Every row gives one point. The points of each table are mixes of a few directions, plus a little noise. Count the directions of each table, and those that both share. Where both have some left over, give the other angles between the two spaces (their principal angles), to ten degrees, smallest first.

First:
[[ 24.1  15.0]
 [-47.3 -29.4]
 [ 10.4   6.5]
 [  5.1   3.2]
 [  7.6   4.7]]
Second:
[[-30.4  48.7]
 [  5.5  -8.7]
 [  5.7  -8.8]
 [  9.4 -15.3]
 [  9.8 -15.6]]
Directions: first 1, second 1, shared 0; angles 90

First (7 x 6):
[[-50.3  -9.1 -11.9 -81.6  16.0 -38.2]
 [ 13.1   5.6   3.7   7.1   6.0   4.1]
 [  1.3  -0.3  16.7  10.6  -7.5  15.4]
 [ 32.8  16.6  -3.2   3.2  26.2  -4.7]
 [ 14.1   4.3  -1.9  14.1   2.6   3.0]
 [ -4.0  -5.5  10.1  18.7 -17.6  15.2]
 [ -7.4 -11.3 -13.9  28.3 -25.9   4.9]]
Second (9 x 6):
[[-26.4 -11.1   8.6 -10.5 -16.1   4.1]
 [-27.6 -13.6  -4.0  -6.0 -19.4  -1.8]
 [-30.0 -13.9  20.9  -3.0 -25.5  16.2]
 [ 30.4  18.0   6.2  -6.0  30.1  -2.7]
 [ 34.7  15.4 -34.3   3.6  30.3 -25.3]
 [ 33.8  16.7  10.1   9.2  22.2   6.2]
 [ 35.5  15.3   4.5  16.9  18.3   5.9]
 [  3.7  -4.4 -28.7  19.7  -8.7 -10.1]
 [-54.1 -22.2  17.1 -23.9 -31.1   7.3]]
Directions: first 3, second 3, shared 3

First, 7 rows:
[[ 15.6  13.8  -6.6 -29.5  -4.6  -3.4 -12.7  -1.2  -0.7]
 [ 26.8  23.7 -11.1 -50.9  -7.9  -5.6 -21.7  -2.5  -0.9]
 [ -7.4  -6.5   3.0  14.2   2.2   1.7   5.9   0.6   0.2]
 [  3.8   3.1  -1.5  -7.0  -1.0  -0.7  -3.1  -0.2  -0.3]
 [-32.5 -28.1  13.4  61.6   9.7   6.9  26.2   2.7   1.0]
 [-35.3 -30.4  14.2  66.7  10.2   7.3  28.5   2.8   1.1]
 [ 28.7  25.4 -12.0 -54.9  -8.5  -6.0 -23.2  -2.3  -1.1]]
Second, 10 rows:
[[-31.1  15.0 -14.9  21.8  26.7  14.7 -76.2 -24.7  -4.9]
 [  0.7 -22.9 -21.8 -11.0 -11.6 -36.5  22.6  29.0  26.9]
 [  4.1  11.8   9.2  -5.0  -1.2  10.2  22.9   0.1 -13.8]
 [ 33.7  16.5 -42.4  36.5  -5.3  32.0 -12.5   6.1  19.8]
 [ 23.6 -37.9  55.3  -3.2 -17.4   3.4 -24.4 -30.4   4.9]
 [-19.0   4.6   0.3  -9.9 -10.7   3.9   7.0   5.5  -4.3]
 [-10.5   5.1  24.9 -17.9  -8.3   5.8  24.4  -2.3 -18.7]
 [-11.2  -2.0   9.3 -18.3   3.9 -19.0  25.0   7.9  -8.8]
 [ 12.7   5.1 -31.1  22.3  28.3 -10.6 -23.4   0.9  11.2]
 [ -2.9   4.7  10.9 -15.4  -4.5  -3.8  34.6   7.8 -11.7]]
Directions: first 1, second 5, shared 0; angles 90

First (8 x 12):
[[ 17.9   3.4  -1.9  10.1   0.5 -28.3  23.4  11.5  -1.6  10.5   4.6   6.9]
 [ -6.5 -11.6  15.7 -24.2 -14.4  11.8   0.9  -9.3  27.3 -10.4  -8.0   3.7]
 [ -2.9 -14.5  21.3 -28.5 -18.7   3.5  -8.6 -15.3  25.9  -8.4  -6.2  14.7]
 [-16.9  61.0  20.1  13.8   8.3  22.4   2.8 -11.6  38.6  -4.1  16.0 -25.8]
 [ 17.3 -36.0 -32.8   2.9   9.5  -6.0  35.3  30.2 -32.2  -0.3 -15.5 -11.6]
 [ 44.0 -32.3 -31.0  -9.5  17.1 -19.2  15.3  16.6 -59.2  -3.0  -9.6  -5.5]
 [-30.8  27.2   4.5  24.5   4.9  10.4 -67.4 -23.8 -16.8  10.0  17.8  14.0]
 [-21.9   2.9   3.9  10.8  -7.4   5.6  -1.7   1.7  17.8   5.3   1.0   4.7]]
Second (10 x 12):
[[-22.5  -6.2   5.9   2.0 -20.5  14.2  12.8  16.0 -17.3  -7.4  11.0  -3.5]
 [-20.3  -6.0  -8.0   5.1   2.8  -9.3  -3.8  -9.8   5.2   8.2 -16.1 -19.0]
 [ 16.5  29.4 -15.4  19.8  31.7  45.3 -13.2  15.4 -13.6 -10.0  18.5   0.4]
 [-23.1 -18.7  16.0 -18.0 -15.1 -27.4  -6.7 -25.1  17.4   7.9 -20.4 -12.9]
 [-57.1  18.7  10.4  13.7 -50.1  14.5  21.2   4.0  35.0  -3.7  10.1   2.5]
 [-13.2 -50.6  34.6 -15.9 -11.9 -13.8 -13.3   6.0   6.0  11.7  -3.1  29.5]
 [ 27.7 -17.4 -11.0   2.5  30.8 -21.6 -13.5  -3.7   1.8  15.4 -15.4   9.3]
 [ 36.3   7.5   7.3 -16.8  21.0  -4.4 -17.8 -15.9   3.7  -3.3  -0.5   6.5]
 [ 34.2  25.6 -20.4   2.6  50.4  33.5 -22.7  -1.7 -37.5 -13.8   6.1 -26.7]
 [ 21.6  17.6 -19.3   5.1 -39.3 -31.2  57.1  14.8  -0.6  -4.9   9.8  13.9]]
Directions: first 5, second 6, shared 3; angles 40, 70

First (10 x 20):
[[ 13.0  24.3   2.3  -9.6   1.0 -42.9 -19.8 -16.4  40.7  10.2 -24.0  14.4
    4.3   5.2 -30.6  17.9  -9.3 -40.9   3.2  14.4]
 [-30.3  17.1  -4.1  -7.6  15.1 -14.4 -11.1  16.3  10.7  -4.9 -23.0  -7.2
  -10.5   9.7  27.1 -20.6  22.5   7.8  -7.3   6.9]
 [ 39.9 -12.1  15.5  -5.9   2.3  62.7  17.2   9.4 -32.9  41.7  43.7  31.4
    5.6 -21.4 -11.8  40.6 -21.7  55.3 -28.2   6.6]
 [  0.6   9.5 -27.7 -26.4   6.6 -12.0  20.8   3.8 -24.6   4.0 -11.0 -39.8
   15.1 -19.5  24.5  -5.6   8.4  22.8   2.0  -5.0]
 [ -4.3 -26.5   3.4  27.9 -19.0 -15.7 -13.0 -20.1   9.6 -27.8   9.4  -8.9
  -11.6  12.0  -5.9 -13.8  -5.8 -39.9  12.5  -4.2]
 [-39.7   0.4   5.8   1.7 -16.4 -12.2  28.9  13.9   9.6  15.6 -15.4  -3.4
  -17.0  17.9   1.3 -12.5  27.5  -0.3  -1.2  22.5]
 [ -1.1  19.6  -2.7 -15.2  16.1  -7.8 -11.8   8.1   8.1  10.9 -12.6   3.4
   -0.5  -2.5  10.2   3.5   5.0  11.5 -12.7   8.7]
 [ 17.1 -41.6  -3.4  32.3  -7.5  62.9  14.9  -7.2 -52.5 -58.8  39.7 -10.3
   25.6 -11.0  -0.7 -21.2 -21.5   7.4  43.4 -68.2]
 [  5.5  -3.0   9.8   5.5  -6.4 -28.6 -26.3 -13.2  29.2  16.3   1.7  10.3
  -21.7   8.3  -6.9  13.3  -4.8 -23.8 -23.6  32.8]
 [ -0.5  12.1   1.6  -2.7   8.2   8.0   0.2   5.4   2.4  -7.2  -8.6  10.2
   10.8   1.3  -7.5  -1.8  -0.6   0.4  12.1 -14.3]]
Second:
[[  2.3 -33.0   6.8 -41.8 -13.0  42.8  19.3  15.0 -14.6 -16.7 -15.3  -4.2
   52.5  33.3 -51.3  17.5  11.8  17.6 -28.7 -28.8]
 [ -5.8   1.6   1.9 -14.3  -3.7  -5.2  -3.9  -1.3   0.5   3.7  12.8   0.8
  -15.1  -0.7   3.4 -10.5   2.7  -5.0  -2.0  -3.4]
 [  3.3  13.0  -0.9 -14.4   7.7 -19.3  -4.3   2.7  -0.1  -6.5  30.8  13.8
  -22.3 -10.0  20.3  -7.5   8.3 -10.6   0.9   3.1]
 [ 11.5   8.2  -2.0  26.6  18.3  -5.5   8.7   4.5  -6.8  -8.8  -2.0  12.3
   12.4 -18.0   6.5  15.9   2.1  -5.7   3.5  12.1]
 [ -1.2  24.8 -12.9   8.1  -7.1 -33.7 -30.8 -17.2  31.4  10.0   9.8  -9.8
  -48.6   6.6  49.2 -25.6 -16.7   7.8  28.0  13.3]
 [  0.7   5.8   4.5  12.0  15.1  -7.7   9.1   4.4 -13.7  -0.4  12.5  14.5
   -2.3 -25.8   1.9   4.9   8.3 -18.3  -2.9   7.3]
 [-11.9   6.1  -0.5  -9.8  -9.8 -14.1 -14.8  -9.2  10.0  14.1  13.0  -6.8
  -34.3   0.4  15.6 -22.1  -5.1  -5.0   6.9   0.1]
 [  5.4 -28.2  -3.4 -40.7 -24.4  37.5   2.0   5.9   8.4 -15.8 -26.7 -18.9
   42.4  56.3 -33.7   9.2  -1.6  37.9 -14.1 -27.2]
 [-21.6  12.9   7.7  48.1   7.5 -20.5  -3.9 -13.8  -6.9  35.6  -0.7  -2.4
  -38.2 -47.1  11.8 -16.1  -8.9 -33.3  12.2  21.1]
 [ 28.0 -23.3   2.1  -8.2  14.9  40.4  34.7  25.9 -23.6 -41.1 -21.9  16.3
   84.4  15.9 -43.7  49.8  17.1  17.9 -25.1 -13.5]
 [-11.5  11.5  -3.9  35.2  -5.3 -16.0 -16.4 -17.1  15.2  24.6 -13.6 -15.3
  -29.9 -10.2  20.9 -16.9 -18.5  -3.1  20.5  15.1]]
Directions: first 6, second 4, shared 0; angles 50, 60, 80, 80
